Rows are points. Each copy is the shape, with its points in the same order, turned, moved and blurred by noise. Say if it was mirrored as well.

Shape (6 x 2):
[[-22  75]
 [ 23 -36]
 [ 80 -33]
 [-33  11]
 [  0 -15]
 [ 33 -51]]
Copy 1 (6 x 2):
[[ 76  13]
 [-47  14]
 [-60  72]
 [ 16 -19]
 [ -8   5]
 [-63  15]]
Copy 1 is: mirrored
Copy 2 (6 x 2):
[[-75  27]
 [ 48  10]
 [ 70  62]
 [-22 -14]
 [ 17  -1]
 [ 64  13]]
Copy 2 is: only turned
Copy 3 (6 x 2):
[[-66  39]
 [ 50   1]
 [ 83  51]
 [-22 -17]
 [ 19  -5]
 [ 67   0]]
Copy 3 is: only turned

Shape (9 x 4):
[[ -5   6  19  10]
 [  0  20  10 -95]
 [  6 -52   2   8]
 [  1   7  -9  -2]
 [ 23  22  18  -8]
 [ 10  21  13  17]
 [  0   3  21 -22]
 [ -4  18  13  10]
 [ 13  20   9   6]]
Copy 1 (9 x 4):
[[ -6 -15  -1 -15]
 [-12  86  18  -5]
 [ 22 -24  32  24]
 [ 11   5 -12  -2]
 [ 14  10   3 -39]
 [  7 -10 -12 -32]
 [ -4  12  16 -15]
 [ -6  -9  -9 -20]
 [  7  -5  -8 -22]]
Copy 1 is: mirrored
Copy 2 (9 x 4):
[[ 21   4  -8 -16]
 [-24  38  83  -7]
 [-17 -44  -9 -14]
 [  8   2   2  12]
 [ 33   2  24  -2]
 [ 38   1  -3  -4]
 [  5   8  22 -20]
 [ 25  12  -7  -8]
 [ 32   3   6   0]]
Copy 2 is: mirrored
Copy 3 (9 x 4):
[[-13  -2   9 -25]
 [ 55  26 -55 -68]
 [ -3 -38 -14  20]
 [ -1  16  -1  -5]
 [ 19  12  20 -29]
 [-10   8  28 -19]
 [ 12  -3  -9 -39]
 [-11  11  11 -18]
 [  2  13  19 -19]]
Copy 3 is: only turned

Shape (12 x 6):
[[-40 -14   0   7 -31 -18]
 [ 48 -45 -56  16  45   2]
 [ 25  33 -23  27 -28  50]
 [-13 -28   1  -4  -6  -9]
 [-43   1 -18  18 -13 -27]
 [-42  23 -10 -22  13  28]
 [ 12  35 -42 -17  22  26]
 [-25  -3  -1  18  -6  -1]
 [ 13 -21  -5 -31  26  26]
 [-15 -27  15  20 -40   0]
 [ 42 -54   7 -37 -37 -22]
 [  5  36  29  46   5  13]]
Copy 1 (12 x 6):
[[  2   7  21  35 -19 -16]
 [-27 -55 -32 -43  48 -25]
 [-40  58 -30 -33  -7 -17]
 [  1 -14  13  12  -2   5]
 [  5   9   7  44   1 -35]
 [ 14  28 -44  33   6  18]
 [ 11  27 -59 -21  25  -9]
 [-12  13   5  26   5 -10]
 [  4 -15 -28 -20  17  34]
 [-26   7  31  13 -25  -3]
 [ 18 -36  38 -50 -28  12]
 [-31  61  17   4  40   0]]
Copy 1 is: mirrored
Copy 2 (12 x 6):
[[ -6 -27 -10   0 -33   4]
 [-13 -18 -51  13  95  27]
 [-30  61 -45  -2  16 -30]
 [ -8 -30  -3   3  10  -2]
 [  1 -13 -26  -3 -25  29]
 [-34  11   0 -53  -2  11]
 [-13  32 -40 -47  43   0]
 [-10   0 -11   1  -7  16]
 [-23 -10   7 -24  55 -13]
 [-19 -14  -8  34 -19 -18]
 [ 13 -57  -9  18  37 -61]
 [  6  58   5  20   1  11]]
Copy 2 is: mirrored

Shape (12 x 8):
[[-17  -3   0  56  10  26  23  28]
 [-45 -22  88 -33 -15 -67  27  48]
 [ 20  -6  12 -10 -27 -27  13  41]
 [ -6  -6   4 -30  34  24  35 -30]
 [ 12 -16  13 -26 -37 -13  -8  24]
 [-47  26 -14  24 -30  20 -22   0]
 [ 19 -25   6  21  -8   3 -56 -71]
 [ 17  -8  39 -17 -20  19  21  -2]
 [  9 -22   2 -35 -39 -45  19  37]
 [-19 -20   8  20 -19  18  37 -21]
 [-30  53  27 -11 -31 -51  25   5]
 [ 18  -3   6 -34 -12  19  27  21]]
Copy 1 (12 x 8):
[[ 54  14  -3  54   9  11  37  -8]
 [-17 -19  95  31  49  -4 -61  10]
 [ 28  -3  49 -19   0   5  -9  -8]
 [-34 -34 -14  14  18  17  35 -33]
 [ 10  -4  25 -23  -2  26 -27   1]
 [ 16  51 -40  20  13  10  -6  10]
 [-28   1 -40  10 -83  11  -4   5]
 [-12  -8  26   1   1  44  18   1]
 [ 21  -2  50 -33  10  10 -37 -28]
 [ -5  19   4  34   1  33  18 -34]
 [-22  49  44  -3  36 -32  -6   1]
 [ 10 -16  18 -23  23  35  17 -14]]
Copy 1 is: mirrored
Copy 2 (12 x 8):
[[-37  -3   2  14 -26  -4  37 -23]
 [-25  80  -4 -30 -90  18  35  95]
 [ 18  13   6 -37 -55   5   6  28]
 [ 27  57 -13  -2  26   5  51   6]
 [ 30   4   0 -27 -34  10  -5  49]
 [-27   7 -17  27  -6  21 -30   0]
 [  4  11  48   1  66 -19 -22  43]
 [ 36  25  25   7 -20  17  30  31]
 [ 33  19 -17 -46 -60  -8   1  51]
 [  7  28   0  36 -11 -24  23  11]
 [  1  81   2 -15 -60  19 -30  11]
 [ 46  17 -10 -19 -25  22  34  16]]
Copy 2 is: mirrored

Shape (12 x 9):
[[-35 -23  20  33 -39  15 -44 -22   3]
 [-27  43  23   6  23 -40  34  19 -10]
 [-36  34   2  42 -49   4  -5  20 -29]
 [ 23  -8 -43 -61 -39 -19   4 -11  26]
 [ -8  32 -49 -28  25  48  16 -15  42]
 [ 43  36  17 -35 -30 -17 -26  17 -25]
 [ 16 -52  53  13   5  50  44  52   0]
 [ -3 -27  26  34  42  12 -33  -9  62]
 [-20   9 -40 -50   4  24  10  67  11]
 [ 45   1   5   5  25  13   7  31 -11]
 [ 32  20  12 -42  36  28  15 -25 -24]
 [ 50   0  54 -53 -50  25  17  22 -14]]
Copy 1 (12 x 9):
[[-21   1  59  10 -16  35 -53   6   7]
 [-19  12   2   0  32 -28  45  24  -5]
 [-55  29  17   2 -10  31  -1  37  35]
 [ 10  17 -12 -82 -49   1 -13 -30 -12]
 [ 35  48 -26  -3 -14  -4  -1 -64  31]
 [-13 -12  -2 -64 -12  60  39   5  -8]
 [ 21 -19 -41  57 -47  22  -7  41 -50]
 [ 33 -35   8  25  30   3 -61 -20  -2]
 [ 37  76 -48 -28 -11  14   0  17  -4]
 [ -7 -11 -49   4   2  37  11 -10 -28]
 [ 14   8  -9   0  -9  30  48 -57 -41]
 [ 17 -24  -6 -28 -77  50  45  17 -29]]
Copy 1 is: mirrored
Copy 2 (12 x 9):
[[ 11  41   9  46 -37  61   2  18  24]
 [-19   3 -22  -1  47  20 -30  16 -50]
 [ 16  35  -2  20  14  48 -38  68   9]
 [ 21  -8  16 -53 -19  -7  36  13  22]
 [ 14 -11 -65 -59   3  43   1  -8  41]
 [ 50  40  14 -21  -3 -21 -24   4 -16]
 [ 45 -57 -48  54 -46  24 -40   5 -31]
 [-32  13 -57  46 -37  26   0 -39  25]
 [ -3 -32 -25 -64 -35  16 -41  32  -3]
 [ 38 -17 -24   8  -5 -16 -49 -16  -2]
 [ 56  -7 -18 -29  16  27 -19 -54 -11]
 [ 95   1  -8 -11 -41 -12  -1   6 -51]]
Copy 2 is: mirrored
Copy 3 (12 x 9):
[[ 35 -12 -34  11 -61  11 -41  26 -43]
 [ 32  25  43  19  17  23  10  71   8]
 [ 39 -11  -1  12 -55  62   4  65 -18]
 [ -3  29  -1 -28 -49 -19  21  -8  46]
 [-17  67 -24  -7  13  46  15 -16  14]
 [-24 -29  49  13 -53  15  15  18  24]
 [ 88 -40  16  24  27  48 -23 -32  22]
 [ 26  29 -13  67   3  -9 -27 -26 -42]
 [ 12   5 -35  22   5  41  20  18  79]
 [ 18 -20  27  26  13  33  30 -18   5]
 [-29  -4  40 -20  31  30  -1 -11   3]
 [ 15 -41  61  -9 -38  25 -27 -22  53]]
Copy 3 is: mirrored
Copy 4 (12 x 9):
[[  1 -29  17  81 -19 -28   8  22   0]
 [ 19   9  27 -26  32 -48  15 -23  39]
 [-11  13  12  46   7 -72  54  11   8]
 [-34  -6 -65   3 -44   5  -4 -10  54]
 [  3  -4 -30  18  21  57  55 -13  69]
 [-25  51 -23   1 -23 -21  -5 -32 -10]
 [-66 -36  84 -10  -2  17  25 -17  -8]
 [  8 -10  52  44  12  40 -30  39  34]
 [-25  -6 -23 -42  -9  23  66  22  19]
 [-49  20  20  -5  31  16   1 -15   5]
 [ -6   2 -13   4  28  34   5 -71   5]
 [-60  20  19  -4 -60   4  16 -62 -14]]
Copy 4 is: mirrored

Shape (15 x 12):
[[ 17  47 -16  13   0  35 -34  21 -47  32  13  -8]
 [-14  18  55   9  46 -51 -20  11  34  48 -44   9]
 [ 39 -53 -14  27 -15  18  23 -23 -33 -43  26  33]
 [-13 -51   2 -22 -17 -10 -36  14  54 -38  -7  35]
 [-13 -29  15  -7  20 -49 -34 -51 -32  43 -15 -36]
 [-46 -53  12  15  31  -2  28  -2 -26 -17  43 -49]
 [-20 -49  43 -43 -11  36   2  -1 -25 -53  -9 -26]
 [-49 -47  47  45 -28 -50  48  -5 -42 -26 -19  45]
 [ 42 -36  62 -21  20 -42  11 -14  10 -16  36  12]
 [-12 -15  36  -4  38   2  18 -52   1   9  37  33]
 [-40  14  38 -28 -11 -62 -44 -38  26  21   2  24]
 [ 38  38 -29 -23  37  13  -6  13  18 -29  27   3]
 [-30  22 -38 -48 -28  -5 -21   7  54  36 -36 -39]
 [ 10  15  56  53 -55 -27 -29   6  20  22 -46 -11]
 [-47  32 -15  59  29 -16 -22 -43 -45 -19 -37  -1]]
Copy 1 (15 x 12):
[[-44 -18  13   3  28  11 -34  -3 -31  -1  19 -61]
 [-30   3 -16 -33 -29   5 -37  18  59 -42  -6  42]
 [ 50  31   8  22  39   9  26 -45 -40  45 -13   6]
 [ 58  26 -11  38 -49   1  -4 -11  -4 -29 -62   1]
 [ 17 -32 -18 -34 -48  33 -47  -8  -6  23  36  34]
 [ 49 -58 -77  23  29  15   9 -11 -11  17  10  27]
 [ 73 -47 -15  -2  12  24  21 -25 -51 -45 -33   9]
 [ 13  33 -35  33  12  48  36 -50 -15 -18   4  94]
 [ 39   1 -28 -39   7 -20 -18 -68  22  10 -46  30]
 [ 53   2 -20 -13  23 -13  -6 -44  40  -6  34  18]
 [  9   6 -12   2 -70 -15 -49 -46  20 -49  21  28]
 [ 13  16 -19 -19  30 -63 -24   3 -26  -9 -22 -53]
 [-16 -31 -15   1 -89 -29  14  31 -14 -31  -1 -41]
 [-53 -28  48  20 -36   7  -7  -9   1 -16 -33  56]
 [  0  14  -2  23  15   5 -39  40 -44 -11  70  52]]
Copy 1 is: mirrored
Copy 2 (15 x 12):
[[-41  26  19 -26   9  51  -8   5  24  -2  47  11]
 [-23  -1   9  27  62  22  50 -19   0  -9 -20  95]
 [ 12  18  38   8 -56  -8 -63 -29  -8  -5 -18   6]
 [ 43  -5  37 -26  21 -60 -12  -9   2  23 -54  51]
 [-63 -37 -34   5  17  22 -21 -33 -30   8 -22  57]
 [ -5  -8 -41  -1  30 -20 -23 -58 -11 -71  -7 -33]
 [ 10 -22 -27 -21 -11  -9 -36  26  19 -49 -57   7]
 [-29  19  28   6 -60 -42  31 -48 -42 -70 -62  19]
 [ 53 -25  24  -8   4  33 -30 -36 -31 -34 -36  63]
 [ 28  -8 -24   3 -21  29  -5 -62  14 -32   1  53]
 [-11 -24 -16 -59  21  13  48 -50 -22  36 -44  80]
 [ 57  56   5 -31  43  36 -23   4   6  19  13  13]
 [ -3 -10 -44 -19  51  -8  40  53  -1  57  -1   9]
 [-57 -26  65   8   9  31  49  21  -4  11 -58  21]
 [-73  74 -15   6  -2  18   2 -40   6   8 -38  22]]
Copy 2 is: only turned
